Rows are points. The window is the flat piece filled in between its corners: a triangle in 3 columns, a solid with four corners in 4, and so on. A path goes straight from each point to the next, and from the last back to the first. After which points does the path pass through the window?

Window (4 x 4):
0.16 -0.09 -0.22 -0.06

0.46 0.47 0.15 0.02

-0.09 0.25 -0.13 0.05

-0.72 -0.43 0.61 0.03
Path:
(1): 0.03 0.51 0.13 -0.47
(2): 0.13 0.16 0.07 0.22
(3): 0.10 -0.15 -0.12 0.13
(4): -0.06 0.06 -0.08 -0.57
(5): 0.22 0.38 -0.15 -0.20
(6): 0.40 0.21 -0.21 0.31
(7): -0.13 -0.37 0.15 0.54
(8): -0.26 -0.25 0.26 -0.18
Through the window after points: 1, 3

Window (8 x 8):
0.38 -0.36 -0.66 0.02 -0.04 0.60 0.18 0.19

0.22 0.49 0.43 -0.42 0.73 0.22 0.07 0.11

0.46 0.16 -0.41 0.09 0.22 -0.38 0.07 -0.05

-0.22 -0.09 -0.17 -0.39 0.19 0.38 -0.71 0.37

-0.36 0.10 0.10 0.37 -0.15 -0.34 -0.25 0.15

-0.35 -0.17 -0.29 -0.48 -0.38 0.30 -0.20 0.30

0.03 -0.18 0.23 -0.20 0.47 -0.71 0.44 0.10

0.22 -0.47 0.18 -0.26 -0.35 -0.06 0.12 0.24
Path:
(1): 0.39 0.22 -0.28 0.02 -0.06 -0.16 0.23 0.67
(2): 0.21 -0.01 -0.25 0.00 0.23 -0.16 -0.03 -0.15
(3): -0.06 -0.39 -0.07 0.01 -0.10 -0.09 -0.28 -0.43
(4): -0.15 -0.12 -0.28 0.01 -0.06 -0.19 0.01 0.62
(5): 0.11 0.01 0.07 -0.14 0.09 -0.29 0.18 0.83
(6): -0.03 -0.20 0.12 -0.12 0.13 -0.31 0.08 -0.03
(7): 0.02 -0.34 -0.08 -0.28 0.14 0.16 -0.41 -0.37
(8): -0.04 0.00 -0.10 -0.26 0.16 0.09 -0.26 0.44
(9): -0.11 0.00 -0.03 0.02 -0.16 -0.25 0.02 0.84
(10): -0.27 -0.05 -0.04 0.14 -0.09 0.01 -0.31 -0.39
(11): 0.00 0.12 0.08 -0.18 0.24 0.13 -0.07 -0.07
(12): 0.20 0.29 0.18 -0.01 0.37 -0.08 0.08 0.86
Through the window after points: 1, 5, 7, 9, 11

Window:
-0.58 -0.33 0.02 -0.36 -0.26 -0.35 -0.08 -0.23 0.39 -0.06 0.06

0.64 -0.01 -0.01 -0.18 -0.57 -0.11 0.56 -0.59 0.08 -0.21 -0.46

-0.67 0.12 0.04 -0.08 0.10 -0.64 -0.19 -0.63 0.32 -0.10 -0.37

-0.31 -0.21 0.51 -0.07 0.70 0.46 -0.15 0.40 -0.15 -0.13 0.21

-0.08 0.22 0.62 0.15 0.39 0.45 0.08 -0.09 0.18 0.41 0.35

0.90 -0.70 0.16 0.33 0.37 0.52 0.29 0.26 -0.21 0.38 0.10

-0.01 0.08 -0.10 0.21 -0.21 0.01 0.47 -0.07 0.38 -0.02 -0.35

-0.65 -0.15 0.71 0.29 0.36 0.28 0.17 0.02 -0.30 0.25 0.21

-0.48 0.15 0.05 0.18 0.37 0.54 0.13 -0.37 -0.13 0.15 0.31

-0.22 0.08 0.01 0.07 -0.29 -0.39 -0.27 -0.06 -0.01 -0.15 0.04

0.42 0.19 -0.21 -0.25 -0.17 -0.21 0.68 -0.20 -0.06 0.31 -0.28
Path:
(1): -0.22 -0.10 0.06 -0.16 -0.03 0.31 0.08 -0.10 -0.18 0.30 -0.41
(2): -0.32 -0.24 -0.13 -0.30 -0.45 0.39 -0.36 -0.19 0.25 0.22 -0.39
(3): -0.30 -0.09 0.14 -0.07 0.02 -0.44 0.18 -0.18 0.14 -0.10 0.19
(4): -0.22 -0.03 0.16 0.05 0.20 -0.07 0.19 -0.28 0.03 0.04 0.20
(5): -0.15 0.10 0.05 -0.19 -0.15 0.45 -0.21 -0.24 -0.08 0.25 -0.43
(6): -0.13 0.13 0.00 -0.08 -0.22 0.06 -0.21 -0.02 -0.01 0.09 -0.36
(7): -0.07 -0.13 0.20 0.16 0.05 -0.22 0.33 -0.16 0.12 -0.19 0.23
(8): 0.16 -0.23 0.01 0.20 0.05 -0.17 0.41 -0.11 0.12 -0.09 0.16
Through the window after points: 2, 6

Window, 14 rows:
-0.22 -0.12 0.58 -0.25 0.49 0.29 0.22 -0.29 0.45 0.29 -0.06 -0.06 -0.32
 -0.06

-0.17 -0.14 -0.46 -0.15 -0.44 0.15 0.00 -0.61 -0.61 0.39 -0.46 0.24
 -0.12 0.04

-0.23 -0.13 0.20 0.14 -0.31 -0.17 -0.28 -0.15 -0.53 0.08 -0.45 0.68
 -0.08 0.34

0.18 0.35 0.17 -0.53 0.36 0.05 -0.25 -0.21 0.19 0.67 0.60 0.19 0.11
 -0.11

-0.58 -0.26 0.03 -0.01 -0.33 -0.29 0.56 0.15 -0.81 0.24 -0.26 0.31 -0.32
 0.38

0.31 0.32 -0.37 -0.22 0.83 -0.26 -0.19 0.48 0.04 -0.80 0.17 -0.04 0.25
 0.36

-0.29 0.38 0.32 -0.48 0.05 0.45 -0.28 -0.15 0.19 0.05 0.41 -0.24 0.08
 0.19

0.21 0.18 0.28 -0.02 0.17 0.66 0.00 0.36 0.24 0.44 -0.04 -0.21 0.03 0.03

-0.13 0.60 -0.55 0.02 0.36 -0.38 -0.13 0.37 0.70 -0.58 0.34 0.38 0.23
 -0.01

0.06 -0.32 -0.58 0.26 0.07 -0.50 -0.34 0.27 0.29 -0.47 0.33 0.02 0.35
 0.30

-0.06 0.42 -0.29 0.38 0.61 -0.61 -0.31 0.47 -0.02 -0.70 0.10 -0.34 0.60
 -0.13

0.39 0.10 0.49 0.12 -0.20 0.23 0.48 -0.32 0.21 -0.03 0.14 -0.01 0.09
 0.06

-0.01 -0.09 -0.07 -0.22 -0.67 -0.52 -0.09 -0.02 -0.43 0.17 -0.57 0.01
 -0.41 0.19

0.01 0.12 0.07 0.16 0.06 0.16 -0.09 -0.12 -0.05 0.02 0.38 0.12 -0.63
 -0.07
Path:
(1): -0.02 0.58 -0.06 -0.01 0.42 -0.09 -0.16 -0.10 0.24 0.45 0.24 -0.05 -0.18
 0.65
(2): 0.07 0.06 0.06 -0.20 0.09 0.06 -0.11 0.02 0.07 0.09 0.28 0.17 0.03 -0.22
(3): -0.18 -0.18 0.24 -0.55 0.06 0.26 -0.26 0.28 -0.27 -0.17 0.37 0.27 0.32
 -0.51
(4): 0.08 0.57 -0.13 0.30 0.33 -0.29 0.13 -0.20 0.34 0.11 -0.21 -0.19 -0.25
 0.46
(5): -0.23 0.27 -0.12 0.33 0.33 -0.15 0.10 -0.10 0.18 0.33 0.15 -0.04 -0.05
 0.92
(6): 0.07 -0.10 0.17 -0.28 0.01 0.16 0.03 0.12 -0.08 -0.26 0.18 0.18 0.16
 -0.51
(7): 0.12 -0.26 0.41 -0.22 -0.11 0.13 -0.14 0.04 -0.16 -0.24 0.11 0.22 -0.08
 -0.40
(8): -0.08 0.16 -0.13 0.13 0.03 -0.08 0.06 -0.17 -0.06 0.27 -0.10 -0.13 -0.09
 0.46
(9): -0.03 0.26 0.06 0.17 0.11 -0.03 0.01 -0.02 -0.03 0.07 0.09 -0.09 -0.01
 0.32
(10): 0.01 -0.13 0.00 -0.33 0.09 -0.08 -0.11 0.01 -0.22 -0.17 0.01 0.16 0.02
 -0.19
(11): -0.17 -0.16 0.17 -0.14 -0.01 -0.07 -0.11 0.01 -0.13 -0.18 -0.13 0.31
 0.08 -0.04
(12): -0.09 0.08 -0.02 0.16 -0.04 -0.13 -0.16 -0.06 -0.13 0.14 -0.11 0.28
 -0.11 0.39
Through the window after points: 1, 11

Window:
-0.43 -0.64 -0.56 -0.07 0.02 -0.17 0.43 0.94 -0.29 0.10 0.35 0.04 0.34
 -0.52

0.31 -0.09 -0.03 0.08 -0.54 -0.20 -0.33 -0.13 -0.38 0.17 -0.62 -0.31
 0.87 -0.02

0.61 0.45 0.29 0.02 0.11 -0.17 -0.56 0.11 0.40 0.19 0.30 0.34 -0.25 0.44

0.44 -0.31 0.10 0.60 -0.06 0.18 0.72 0.15 0.46 0.54 -0.20 -0.31 -0.22
 0.17

-0.37 0.11 0.20 0.45 -0.39 0.43 -0.13 0.16 0.41 -0.05 -0.04 0.23 -0.26
 0.20

0.13 -0.15 0.80 -0.43 0.30 -0.35 0.06 -0.59 0.15 0.47 -0.02 0.15 0.06
 0.01

0.02 0.15 -0.55 -0.26 -0.26 -0.02 0.31 0.38 0.20 0.08 0.12 0.51 0.52
 0.05

-0.27 0.50 0.07 -0.20 -0.27 -0.21 -0.25 0.09 0.46 0.07 0.07 -0.56 0.18
 0.00

-0.08 0.14 0.35 0.39 0.23 -0.57 -0.25 -0.13 -0.21 -0.69 -0.44 0.02 0.41
 -0.28

-0.56 0.15 -0.03 -0.09 -0.10 -0.68 0.65 0.30 -0.12 0.67 0.36 0.14 0.43
 -0.23

0.04 0.69 0.34 -0.26 -0.07 -0.02 0.06 0.02 -0.18 0.07 0.25 -0.68 0.03
 -0.14

0.15 0.38 -0.15 0.39 -0.20 0.24 -0.34 0.30 0.35 0.11 -0.17 0.29 0.74
 -0.19

0.50 0.22 0.38 0.21 -0.59 -0.49 0.02 0.26 0.20 -0.05 0.69 -0.38 0.58
 -0.14

0.04 -0.33 -0.13 0.02 0.35 -0.47 0.16 -0.65 -0.35 0.33 0.03 0.02 0.48
 -0.15
Path:
(1): 0.03 -0.03 0.13 0.15 0.21 -0.12 0.09 0.36 0.12 0.14 0.16 -0.05 0.68 0.57
(2): 0.09 0.14 0.04 -0.08 0.09 -0.20 0.10 0.23 -0.07 0.13 0.18 -0.10 0.51
 0.05
(3): 0.25 0.08 -0.19 -0.12 -0.18 -0.39 0.01 0.09 0.04 0.22 0.11 0.03 0.25
 -0.39
(4): 0.28 0.31 0.09 0.08 -0.40 -0.24 -0.04 0.02 0.21 0.10 0.15 0.12 -0.24
 -0.65
(5): -0.09 0.08 0.22 0.15 -0.08 0.09 -0.07 0.13 0.20 0.10 0.05 -0.02 0.27
 0.44
(6): -0.11 0.20 0.20 0.07 0.03 -0.09 -0.03 0.26 0.03 0.09 0.22 -0.06 0.53
 0.33
(7): -0.04 0.03 0.05 0.14 -0.34 -0.17 0.13 0.03 0.20 0.21 -0.01 0.10 0.00
 -0.43
(8): 0.31 0.27 0.07 0.16 -0.26 -0.22 -0.03 -0.39 0.17 0.11 -0.23 -0.04 -0.21
 -0.32
(9): 0.14 0.17 0.30 0.14 -0.10 -0.10 -0.08 0.07 0.08 0.12 -0.01 -0.17 0.42
 0.20
(10): 0.19 0.15 0.28 0.09 -0.11 -0.25 0.06 0.08 0.08 0.06 0.34 -0.24 0.49 0.10
(11): 0.31 0.14 -0.06 0.05 -0.44 -0.44 0.01 0.02 0.01 0.18 0.21 -0.08 0.14
 -0.50
(12): 0.14 0.22 0.08 0.16 -0.34 -0.23 -0.28 0.07 0.17 -0.03 -0.27 0.14 -0.05
 -0.59
(13): -0.16 0.21 0.23 0.10 0.16 -0.32 -0.01 0.01 -0.03 -0.21 0.03 -0.34 0.61
 0.20
(14): -0.03 0.19 0.20 -0.10 0.18 -0.17 0.12 0.25 0.06 0.18 0.15 -0.20 0.65
 0.41
(15): 0.27 0.05 -0.11 -0.08 -0.32 -0.37 0.11 -0.02 0.12 0.23 0.07 -0.06 0.15
 -0.48
(16): 0.24 0.15 -0.10 0.08 -0.41 -0.26 -0.21 0.00 0.24 0.17 0.00 0.33 -0.03
 -0.47
Through the window after points: 4, 6, 10, 12
